Rows are points. Any point is a mix of the corners, with weights that add up to 1. It lies inside the corners' shape when no weight is negative. Is each point inside? If not, which corners have a negative weight?

Corners:
(1): -3.27; +2.86; +2.02
(2): -1.81; +3.01; +0.01
(3): +3.86; -0.47; +1.19
(4): +2.05; -0.79; +0.12
Points:
-2.51; +2.65; +1.48 => inside
+2.12; -0.23; +0.14 => outside (1)
+1.63; -0.09; +0.62 => inside
+1.84; +0.47; +1.31 => inside
+0.35; +1.37; -0.21 => outside (1)
+1.45; -0.28; +0.96 => outside (2)
-2.64; +2.56; +1.83 => inside
+1.79; +0.48; +0.17 => outside (1)
-0.22; +2.00; +0.93 => outside (4)

Corners:
(1): -1.06; +1.23; -0.64; -4.50; -0.46; -1.67; +3.20; +2.41; +0.68; -4.60; -0.06; +0.20
(2): -1.07; -2.74; +1.97; +3.26; +3.65; +1.42; +1.52; -2.81; -2.27; -0.77; -0.73; -1.97
(3): -2.33; -2.66; +0.53; +0.25; +3.93; -0.71; +0.45; -2.10; -1.10; +0.50; -0.80; +1.72
(4): +0.27; -3.43; +0.45; +0.67; +0.43; +1.20; +2.00; -1.25; -0.25; -0.95; -2.23; +1.16
(5): -0.35; +0.96; +1.16; -2.91; -2.07; -1.61; +1.17; +4.16; +1.11; +0.75; -2.32; -3.36
(6): +2.66; +1.80; -4.38; +1.19; +2.41; +1.38; -0.26; +1.41; -2.47; -0.96; -0.37; +1.07
(7): -1.52; +1.01; -2.11; -4.49; -1.30; -0.89; +3.02; +3.76; +4.71; -0.81; +1.43; -1.58
(8): -0.41; -1.42; +4.01; +1.62; +3.35; +0.62; +1.96; -1.70; -0.52; +0.53; +0.32; +0.73
(9): -1.46; -0.43; +2.29; +1.82; +0.32; +2.44; -0.94; -2.84; -1.15; +0.18; -0.80; +0.88
(10): +5.13; -0.84; -2.39; -1.12; -0.79; +0.50; +0.41; -0.07; -0.92; +0.47; +2.11; -1.37
(11): +4.70; +2.48; -5.53; -1.72; +1.40; -0.96; +3.36; -0.08; -2.19; +1.08; -0.96; -1.64
(12): -2.88; -1.72; +1.38; +3.66; +1.44; -1.01; +0.85; -1.16; -1.04; -0.96; -0.66; -0.27
(13): -0.61; +0.73; -0.14; -2.54; -0.77; -3.16; +1.07; +2.37; +4.72; -2.68; -2.02; -2.34
Points:
+0.58; -0.42; -0.66; -1.27; +0.60; -0.39; +1.44; +0.39; -0.09; -1.05; +0.09; -0.48 => inside
+0.94; -1.28; +0.91; +2.41; +1.70; +0.86; +0.54; -1.74; -1.80; +0.02; -1.01; -0.96 => outside (1, 3, 7)
+1.08; +0.14; -1.40; -0.76; -0.02; +0.45; +1.22; +0.34; +0.20; -1.30; -0.01; +0.39 => outside (2, 3, 5)
+0.51; -0.21; -0.43; -1.26; +0.72; -0.26; +1.72; -0.64; +0.51; -0.43; -0.34; -0.55 => outside (5, 6, 12)
-0.22; -1.09; -0.32; +0.65; +1.22; +0.74; +0.49; -0.20; -1.42; -0.41; -0.49; -0.12 => outside (8, 11, 13)
+0.65; -0.13; -2.53; +0.44; +1.76; +0.70; +1.45; -1.19; -1.95; -0.86; +1.27; -0.09 => outside (4, 5, 8, 13)
-0.52; -1.20; +0.86; +0.44; +1.16; -0.29; +1.59; -1.00; +0.17; -0.71; -0.35; -0.57 => outside (5, 6)
-1.08; -1.50; +3.02; +1.98; +1.23; -0.30; +0.02; -0.25; -0.62; +0.51; -1.34; -0.35 => outside (1, 2, 7, 11)
+1.42; +0.41; +0.26; +1.94; +1.22; +0.69; +0.30; -1.36; -1.48; +0.63; -0.52; -1.23 => outside (1, 3, 4, 7)
